Each row of a before or after table is a point. One or more steps were done to the points. Then noise was added and the rows were shuffled. The steps act on columns, c1 being the first. Write out the steps. A step turns or swaps two columns, mirrors them in a line or flattens them onto one, adds a multiple of one to another, or multiplies or shifts one. Angles are multiples of 10 degrees, from the lower column toward the higher: turns from -170 to 170, lines from 10 to 170 but not 90. Use the fewest steps. Two steps may share a column if one is a turn and the other turns, adds or multiplies; they go together, in the order done. Otherwise the lowest column goes first.

Before (12 x 3):
[[ 21  29   6]
 [ -7  21 -32]
 [ -6  27  -6]
 [-12  15   3]
 [ 95  31  -8]
 [ -1  26  13]
 [ -3  -1   3]
 [ -5  26 -50]
 [-15 -41   7]
 [-14 -20   6]
 [ 35 -14   4]
 [-12  23  -3]]
After (12 x 3):
[[ 77  33  -8]
 [-20  15   2]
 [-18  20 -31]
 [-15  25 -49]
 [ 41 -15   3]
 [-17  27  -4]
 [-26  23  -4]
 [ -4  -1   3]
 [  5  29   6]
 [-14  24  13]
 [ -4 -21   6]
 [  5 -39   6]]
Steps: add -0.5 times c2 to c1

Before (11 x 6):
[[ 11 -55  -3 -20 -32 -27]
 [ 47 -19  13  27   4  18]
 [  6  -5   9  -2 -41 -47]
 [ 35 -63  19   6  19   9]
 [ 35 -46  14  39  36   1]
 [ 15   1 -20 -20 -41  -9]
 [ 35 -49  61  42  24  22]
 [-12  -6 -38   1 -32 -49]
 [-13 -24  20 -17  31  46]
 [-27 -11 -28   6 -45  20]
 [-32 -10 -17 -14  13  39]]
After (11 x 6):
[[ 53  37 -27   8  30  30]
 [ -4  26  15 -22 -30  56]
 [  4 -26   5  -7 -40  39]
 [ 54  51 -66  10   2  15]
 [ -9 -28  47   9 -18  41]
 [-34  35  13  11  20 -25]
 [  0  -7  33 -25 -31   8]
 [ 54  26 -14 -10  -2  -1]
 [-20  49 -30  -4  22 -19]
 [-16  21  41  23 -31  -8]
 [ 30  54 -23 -18  11  35]]
Steps: turn c1 and c4 by -40 degrees; turn c2 and c6 by -140 degrees; mirror c3 and c5 in the line at 100 degrees

Before (11 x 8):
[[-16   5  26 -17 -12  23   6  15]
 [-13  21 -11  -1  33  -2   1  18]
 [-21  -4 -16  50  -3   1   5 -29]
 [ -9 -11 -28  67  36 -42  33 -21]
 [ 21  -3   3 -27  27  62  25  35]
 [-41   9  -4   8  18  46  29  27]
 [-33 -25 -12  12  43  -7  23 -16]
 [  4 -27  38   7 -38 -41  64  23]
 [-28 -28 -29  17  17  23 -14  15]
 [-27   8 -30  23  21  14  -7  33]
 [-16 -43  91  73 -36 -41  23   2]]
After (11 x 8):
[[ 13 -45  91  69  17 -41  24  35]
 [ 15   5  25 -16  -5  23   8  16]
 [ 31 -26 -12  11  -7  -7  24 -46]
 [ 21  -4 -16  50  27   0   4 -12]
 [ -4 -28  37   4  -2 -39  63  45]
 [  8 -13 -27  65   0 -41  33 -40]
 [ 26   8 -30  21 -39  14  -4  -1]
 [ 40  10  -5   6 -32  43  27  -5]
 [ 12  22 -11  -4 -32  -5   3 -18]
 [ 27 -28 -28  17 -19  22 -13  -9]
 [-21  -3   3 -28 -42  61  27  -5]]
Steps: multiply c1 by -1; mirror c5 and c8 in the line at 120 degrees

Before (11 x 11):
[[ 10 -76 -26 -11  18   0 -28  29   7  26  10]
 [ 54 -22 -16  24  26  -9 -21 -37  19  16   3]
 [-19   6 -36 -18  40  21  53  52   9  18  -1]
 [-36 -24  34 -20   4  10  21  41  41 -30  27]
 [-12 -18 -10 -18 -25   1  15  -9 -11  -1 -34]
 [ 48  -2  28  38  -7 -21  32 -49 -42  -3  54]
 [-17  -9  48 -10  32  38 -32  33  -1 -23  19]
 [ 15 -35  55 -31  50 -12 -13 -22  23  -7  18]
 [-22 -33 -12  63  26  11  12   9 -24  19 -17]
 [  5 -28 -11  -1  20 -30 -10   0  -9 -43  31]
 [-42  25   4 -66  -2  25  26 -25  21  23  38]]
After (11 x 11):
[[ -6  21  -9 -18 -17   0  15  20 -11 -24 -34]
 [  5  43  35 -20  39  10  20  10  41 -61  27]
 [-36  11  55 -32  -5 -13 -14 -54  23  13  18]
 [-25  15 -11  -1   7 -31 -11 -18 -10 -28  31]
 [ 17  11 -37 -17  63  21  53 -19   9 -61  -2]
 [-13  38 -13  64  17  10  11 -22 -25   1 -16]
 [-64  41 -26 -10  34  -1 -27  -7   7  68  10]
 [  4  19  48 -11  41  38 -31 -19  -1  24  19]
 [-33 -35  27  37 -48 -21  32 -10 -42 -51  54]
 [-52 -27 -16  24 -27  -9 -21 -37  19  48   3]
 [ 46  17   4 -67 -24  25  26  -6  21 -16  38]]
Steps: turn c1 and c2 by -130 degrees; turn c5 and c8 by -70 degrees; add -1.5 times c7 to c10

Before (9 x 14):
[[  6 -30 -27  27  -7  -5  -9   4  -7 -14 -43   4  22  14]
 [ -7   4   6 -48  26 -72  12  16   6   3  10   3  -5 -14]
 [-33 -17 -16  19  10   8 -16  11 -34 -22 -38   9  -8  22]
 [-28  10  -9   1 -23  -5 -19   4  -3  -8 -41  22   5   1]
 [  7  23  -8  12  28   3 -11 -33 -19 -29 -11 -10  39   0]
 [ 11  -8  42 -34  15 -58 -28  22  -7  15  28  -9  15 -43]
 [-17 -12 -21 -21 -20 -43 -15   5 -16  12   6 -14 -15   6]
 [-40 -24  -9   9 -20  -1  -1   2  -2 -38 -29  -9   4  -7]
 [ 11  32  34 -11  18 -18   4  32  40  45   8 -70  -7 -24]]
After (9 x 14):
[[-43 -71  -8   8 -21   0   0   2  -2 -38 -29  -9   3  -4]
 [-32 -50 -14  20  13  -2 -16   8 -35 -23 -37   7  -6  24]
 [-18 -36 -22 -22 -17  -4 -16  18 -13  13   6 -12 -16   6]
 [ -7  16   9 -49  22 -13  12  39   5   4  11   0  -5 -15]
 [ 14  98  34 -12  18 -11   5  33  44  45   8 -70  -7 -22]
 [  7  69 -12  12  30  12 -10 -30 -20 -30 -11  -9  39   0]
 [  9 -87 -30  24  -4  -2 -10   8  -5 -17 -42   3  21  17]
 [  9 -25  43 -36  14 -12 -29  39  -8  16  29  -5  19 -43]
 [-27  29  -8   3 -21   1 -16   5  -5  -8 -41  22   7   1]]
Steps: multiply c2 by 3; flatten c6 and c8 onto the line at 110 degrees

Before (10 x 20):
[[-33  53   2 -11 -20 -57  25 -45  39  50 -48 -15 -39  59  41 -11  10 -13
  -28 -12]
 [ 27  -3 -36   7  45  31 -25  38  -4  11  29  52  20 -28  13  28 -17 -22
   20 -13]
 [ 11 -37  -9 -38  51 -19 -17 -11 -14 -15 -31  56 -31  -6 -51  34  59  26
   31   2]
 [ 16   3  48  -3 -11 -55  11 -29 -18  44  20  11 -30 -27 -17 -23   9  10
   18  37]
 [ 19  36  38 -22   7  17   1   5 -25 -14   5  -7  22  58 -12  15  10   6
   62 -21]
 [-27  26  51  17  -7 -34 -45   7 -31  44 -30  66 -11   1  -7 -54  63  11
   12  10]
 [ 32  -9 -21  -3 -43  34  27  24  46  44 -25  21  31   7 -48   5  30  22
    1   6]
 [-17  50 -11 -24 -44  -8  17  -1 -15  17   8  55  18 -27  41 -27  -4  23
  -25  29]
 [ 53 -31 -17 -59 -14   1  -2  25   9  47  28 -13 -20  22  44 -13 -25  53
   12  67]
 [-26   7   9 -25 -31  -9  -7 -24   6 -19  42  57  -1  49  23  26  27  24
    6   6]]
After (10 x 20):
[[ 54 -29  23 -62 -17  -1   1  23   9  48  25 -17  -9 -14  24 -17 -25  59
   13  67]
 [ 32  -6  11  -1 -40  34  27  18  46  45 -26  31  15 -21   0   6  32   6
    1   9]
 [-37  54  54  -6 -19 -59  27 -44  41  50 -50 -27 -16   6   4  -9   9   0
  -29 -11]
 [ 19  35  60 -26   6  17   3   3 -23 -12   6   6   5  33   0  16   4   2
   62 -24]
 [-25   7  47 -24 -32 -11  -5 -25   2 -17  43  39  21  11  12  25  25  29
    8   8]
 [ 11 -38  -4 -37  50 -15 -18  -9 -17 -12 -29  29  13  -9   1  33  64   6
   33  -1]
 [ 14   1 -28  -2 -11 -55  13 -29 -20  42  18  -2  -1  51   0 -19  11   3
   19  38]
 [-17  49 -28 -19 -46  -7  15  -5 -13  17   7  51  29 -12  13 -25  -1  33
  -25  31]
 [ 31  -6 -28   5  51  28 -25  36  -5  10  30  46  27 -35  -5  26 -18 -13
   23 -13]
 [-30  30  -1  17  -6 -33 -43   7 -37  43 -28  47  27  49   4 -54  62  11
   11   9]]
Steps: swap c3 and c14; flatten c12 and c13 onto the line at 30 degrees; flatten c15 and c18 onto the line at 70 degrees

Before (10 x 32):
[[ -9  13   2  -2  74   9 -23 -45  46 -38 -83  29  31  -8 -19  38 -21 -32
   20  30  52   7  -2  42  57   6  -5 -24  46  -9   9  -4]
 [-18  20  -8 -24 -16  14  25 -14 -12  22  20 -18   5  -3 -20  13 -20 -22
  -21   5   5 -19 -18  -9 -30 -19  67  38 -27   5 -41  26]
 [ -1  56   4 -26  -3  -8  18  30 -27  -3  22 -40  27 -27 -36   9 -28 -19
   -1  -1  36 -64  22  37 -11  18  40  82   6  10 -48   9]
 [  1 -12 -10 -30   3  11  45  14 -30  22  36 -63  18 -16  -9  21 -10  -8
    4 -24  20 -44  28 -32  -5  12  40  53 -37  57 -25   9]
 [-10  26  -8  56  15   9 -28  39  43 -46 -31   3   5  15  33  -1  24  32
  -16  41 -47   5   9 -48  39 -34  -7  23  10  -1   7  10]
 [ -9  28   5  -1 -14   9  44   2  17  17  25 -42 -17   1  -1  17 -22 -30
   46  21 -10 -49  -2  36 -28 -10  53  34 -64  40 -55 -24]
 [  0  16  23 -15 -25 -14  61 -34 -27 -11  -8 -28   0   6  -7 -19  -7  -2
    2  -7  27 -43  -2  21 -11  28  32  38 -17  28 -27  10]
 [  2  43  -8  15  40  64  14 -48  44 -31 -23  23 -17 -15 -30 -15  -4  -4
   32  42  62  39  -7   9  47  -3  -5 -45  37  -3  21 -35]
 [  0 -15   4  -4  31  22 -12  28  27 -51  13   8 -31 -12  41  12  64  36
   -3  35 -53   8  10 -37  -1 -50 -24  -3 -14 -46  42 -13]
 [  8  17  11  27  53  43 -13  -9  87 -31  17  40  -4   9  38  -6  57  38
   14   8 -49  15 -18 -32  38  -1  -7  12   6 -31   2   2]]
After (10 x 32):
[[  1  15  24 -14 -26  -7  58 -33 -28 -11  -8  32  -1  -7  -8 -20  -8  -2
    3   8  27 -41  -2  22 -12  28  33  39 -17  31 -28  10]
 [-18  20  -8 -25 -14 -22  24 -17 -13  22  20   5   6   4 -19  13 -21 -24
  -20  -2   6 -20 -19  -9 -28 -20  68  37 -29   5 -39  25]
 [  0 -15   3  -4  33 -11 -12  29  26 -50  13 -20 -30  37  42  12  65  35
   -5 -11 -53   9   9 -36  -1 -49 -23  -3 -13 -45  43 -12]
 [  9  16  11  27  54  -7 -12  -7  87 -31  16 -58  -4   9  38  -7  57  39
   14  11 -47  15 -18 -34  38   0  -8  10   4 -30   0   1]
 [ -9  12   2   0  74  10 -23 -44  46 -37 -82 -29  30  32 -19  38 -22 -34
   19  -7  52   5  -3  42  57   6  -5 -23  45  -9   9  -3]
 [ -9  29   6   1 -13 -35  45   1  19  16  26  25 -18  21  -1  17 -21 -30
   45   0  -8 -48  -1  35 -27  -9  54  35 -65  40 -54 -23]
 [  2  42  -8  17  43 -35  16 -49  46 -32 -21 -59 -16  41 -30 -16  -3  -4
   31 -18  61  38  -5   6  47  -3  -6 -47  36  -2  20 -36]
 [ -1  56   4 -23  -2 -19  19  29 -27  -3  23  35  27  -2 -36   9 -28 -20
    0 -27  37 -64  22  37 -11  19  39  81   6  10 -48   8]
 [  2 -12  -9 -30   3 -48  45  13 -29  23  36  41  18 -22  -9  21 -10  -8
    5 -14  19 -44  28 -32  -5  12  39  53 -39  57 -24  11]
 [-11  27  -8  55  14  -7 -28  39  43 -46 -30  -8   5  42  34  -2  23  33
  -15  16 -48   6  10 -47  37 -35  -7  24  11  -2   7  10]]
Steps: turn c6 and c12 by -140 degrees; swap c14 and c20

Before (11 x 64):
[[-10  12 -13  -4  15  18  27  -1  14  -2  11  19   8  -2 -16  -2 -70 -13
   20  -8   3 -19  91 -22  11 -35   9   1   6  19 -11  -9  22 -26  31 -11
  -11 -95 -30 -12  -4  57  -8  22  -9  33  60 -15  13  24   6   5 -32 -22
   63  26 -14   8  63 -12   4 -11   4  -8]
 [ -9 -10 -15  -7  -7 -26  11   9   9 -57   5  16   5   3  20 -30   7  11
   21  26 -11 -30 -24   9 -11  11  33 -25   3   0 -23 -10 -46 -12 -13 -28
    8   3  -1 -10  28  -3  50 -42 -31 -25 -10  -7  -7  18 -81   6 -22 -14
   58  17  -4 -22  10 -16  11 -13 -10   5]
 [-28 -93  -5  14 -13   4   6   4  16   3   6  18  -3  93   5 -23  11  43
   -5   9  36  46  24   9  27  -7  29  -9   9  18   6   0  20 -35  55 -13
  -28 -33   3  14 -10  37  -4   2   6 -32  27   4  48  -7  10 -12   8  -8
  -34  13   2  12  -8  -4   0  10 -29  -2]
 [-10  22 -16  35  31  24   6   7   4   3 -13 -20  29  17  -2 -49 -12 -12
   22   1  28 -15 -22 -46  27 -14  -6  24  13  25 -18  14  12 -33   2 -30
  -32   8 -15 -11 -13 -11   2  -8 -20 -32  34  15 -12  -8  11  -6   4   0
  -21 -63   1   9 -21 -13  18   2 -30  -2]
 [-19   0   7  -6  -4  -1  16  -1 -89   3  -2  23  -6  -2 -13   7   7  30
   28  22   0  74  11  -6 -44   4  12  34   3  22   3   0  14  14  -2 -30
  -21   6 -20 -12  79  29 -11   1   4   8  -9 -16   6  15   3   2   9   3
   25   3 -10   3 -19  17  -9   9   4   8]
 [-13 -28  21  35   9  10  32  -4   3 -13 -12  16 -12  29 -14 -50  14  36
   15  11 -13  76 -12  12  21 -26   8  40  17  -1 -11  -9  -2 -12   3 -24
   81   5  -1  21   3 -19 -13  27   4   4  -7 -27  -1  -4  -5   7 -38  43
   63  29  -3   4 -14  59   3  26 -38  -8]
 [ -9  24   3  25  -9  37  20  -5 -17 -17  11  10  29   2  -4  11   7   6
  -26 -43 -16  -4  42 -18  28 -28   2   7  -1  20  -6  -4 -18 -33  -6 -18
   12 -24  -6  -3   6   0   7  -6   5 -30  -9   9 -13  -4  -6 -18  -2 -22
  -28  28   3 -29  -3   3   6  27 -25  18]
 [ -3  19 -14 -11  25   7 -35  -6 -15 -15  -3  17  45  12  -5  10  20   3
   30  29  -8 -22   8  -1 -32  -4  20 -13  22  -4   6 -17  20   4 -14 -24
   15 -32  17   7  -5 -10  16  21  -4  19   0  14  94  -8   3  -9  -4  34
  -18  26   8 -12   9  -9  -7 -11 -26  -4]
 [-21  16 -21  -8  11 -21  13 -37   8 -12  -9 -12   7   3   7  21  10  -1
   21  13 -19 -15  16  -6 -16 -10 -17  22   8   2  15   7   9  70 -19 -10
  -26   4  17 -20  14   8  -4   3  -9  60  -2   0 -19  -6 -30  -6   8 -17
  -28  31  23  11  71   5  23  26 -26  16]
 [ -4 -31 -14   7  22  10  32   7  10 -24  -8  -1   2   0  30  19  23  -6
   25  24  27 -17 -18  12   7   6  33  -7   6   3  -6   7  26 -20   3   6
  -26   6  16  -6 -15  -2 -15   0   2 -32  -2 -51  -8  -5 -16   4 -20 -13
   57  10  -4  11 -14   5   0  21   6  23]
 [ -6  -3  38  13  13  35  29  -3  -2   3  24  23  -4   1  -2 -23  17  21
   23  33  41 -25  -1  -5  30  27   7   2   3  25  11  16  29 -16 -18  -4
   -8 -54   5 -21   6  -1  14  -3   6  13  -5 -86  44  22  12   4   4 -17
  -29 -62  -9 -44 -10  10  18 -45   9  -4]]
After (11 x 64):
[[-11  20 -14  33  30  22   7   7   4   5 -13 -20  28  17  -4 -50 -13 -12
   22  -1  29 -12 -21 -48  28 -15  -5  23  16  26 -17  11  11 -33   1 -30
  -15   5 -17 -11 -13 -10   1  -9 -20 -30 -45  14 -13  -8  10  -6   4   1
  -19 -64   1   9 -20 -12  18   1 -29  -4]
 [ -5  -5  35  14  12  38  30  -1   0   4  23  21  -4   2  -2 -25  17  18
   23  32  41 -16  -2  -1  31  26   8  -2   3  27  13  16  29 -20 -18  -7
    8 -38  -1 -20   3  -1  16   0   4  14  -4 -87  44  23  23   5   4 -17
  -28 -65  -9 -46  -8  10  19 -47   7  -6]
 [-20   0   9  -6  -6   0  18  -2 -89   3  -4  20  -7  -2 -14   8   6  30
   28  22   2  65  11  -3 -45   5  12  36   2  21   3   0  15  13  -3 -26
   17   0 -20 -12  81  28 -12  -1   4   7 -13 -16   7  17 -43   2  10   3
   28   4 -10   6 -19  17 -10  10   5   9]
 [-11  23   3  26  -7  37  18  -3 -18 -18  12  11  29   3  -4   9   7   5
  -26 -44 -16  -8  40 -18  30 -27   3   6   0  21  -6  -4 -19 -31  -4 -16
    4 -17  -2  -4   5   0   8  -5   5 -29  14  12 -12  -4  -2 -19   0 -21
  -27  27  -2 -28   1   8   4  32 -25  18]
 [ -3 -32 -17   5  24   9  31   6   8 -22  -9  -4   2  -1  29  17  23  -8
   25  23  27 -20 -15  10   9   7  35  -8   6   4  -4   6  27 -19   2   7
   15   4  23  -4 -14  -4 -16   0   3 -32 -19 -49  -6  -8   0   2 -21 -12
   57   8  -3  10 -14   4  -2  22   8  22]
 [-10  11 -11  -4  14  17  26  -1  14  -3  12  20   9  -2 -17  -4 -70 -12
   21 -10   2 -19  92 -20   8 -35   9   2   5  19 -10  -8  23 -28  31 -10
  -45 -68 -31 -11  -3  59  -8  22  -8  31 -38 -16  10  26   5   8 -33 -22
   64  26 -17   8  65 -12   3 -11   6  -8]
 [-22  16 -19  -8  11 -24  15 -35  10 -12  -9 -11   8   3   4  24  10  -3
   20  11 -20 -23  14  -5 -16 -10 -18  19   9   1  15   5   7  71 -20 -12
   16   6  26 -20  12   7  -4   3 -10  60 -22   0 -16  -6 -13  -8   6 -18
  -28  32  25  12  71   3  22  25 -25  16]
 [-12 -30  23  36   9   9  33  -4   2 -13 -12  16 -11  30 -13 -49  13  36
   14  11 -13  64 -11  12  22 -25   7  38  18  -3 -14  -7  -1 -10   6 -22
  -36   2  -1  22   4 -20 -15  29   3   6  73 -26  -1  -6 -42   6 -38  45
   64  29  -3   4 -14  61   2  26 -39 -10]
 [-10  -8 -16  -5  -6 -26  11  12  10 -56   5  16   8   1  19 -28   8  10
   20  26 -12 -64 -24   8 -11  14  33 -24   3   3 -25  -7 -49 -11 -12 -27
    3   0  25 -11  30  -3  50 -42 -30 -25   9  -9  -6  16 -54   6 -22 -13
   60  17  -4 -21  10 -13  10 -12  -9   4]
 [-29 -95  -7  13 -12   4   7   4  18   2   8  18  -3  93   5 -23  11  45
   -5   7  34  46  23   6  24  -8  29  -8   8  19   6   0  22 -36  54 -13
   -8 -24   1  13 -10  37  -3   4   5 -31 -41   2  50  -5 -16 -12   5  -6
  -35  12   2  13  -7  -3   1  10 -30  -4]
 [ -1  18 -16 -11  24   7 -36  -6 -15 -15  -3  17  43  11  -4  12  21   2
   31  29  -8 -14   9  -5 -31  -3  23 -12  22  -3   4 -15  22   1 -16 -23
   -8 -23  16   5  -4  -9  15  19  -4  18  14  15  92  -7  19 -12  -1  33
  -19  27   8 -13   7 -10  -6 -10 -27  -5]]
Steps: turn c39 and c51 by 20 degrees; turn c22 and c51 by -30 degrees; turn c37 and c47 by 120 degrees; multiply c38 by 0.7
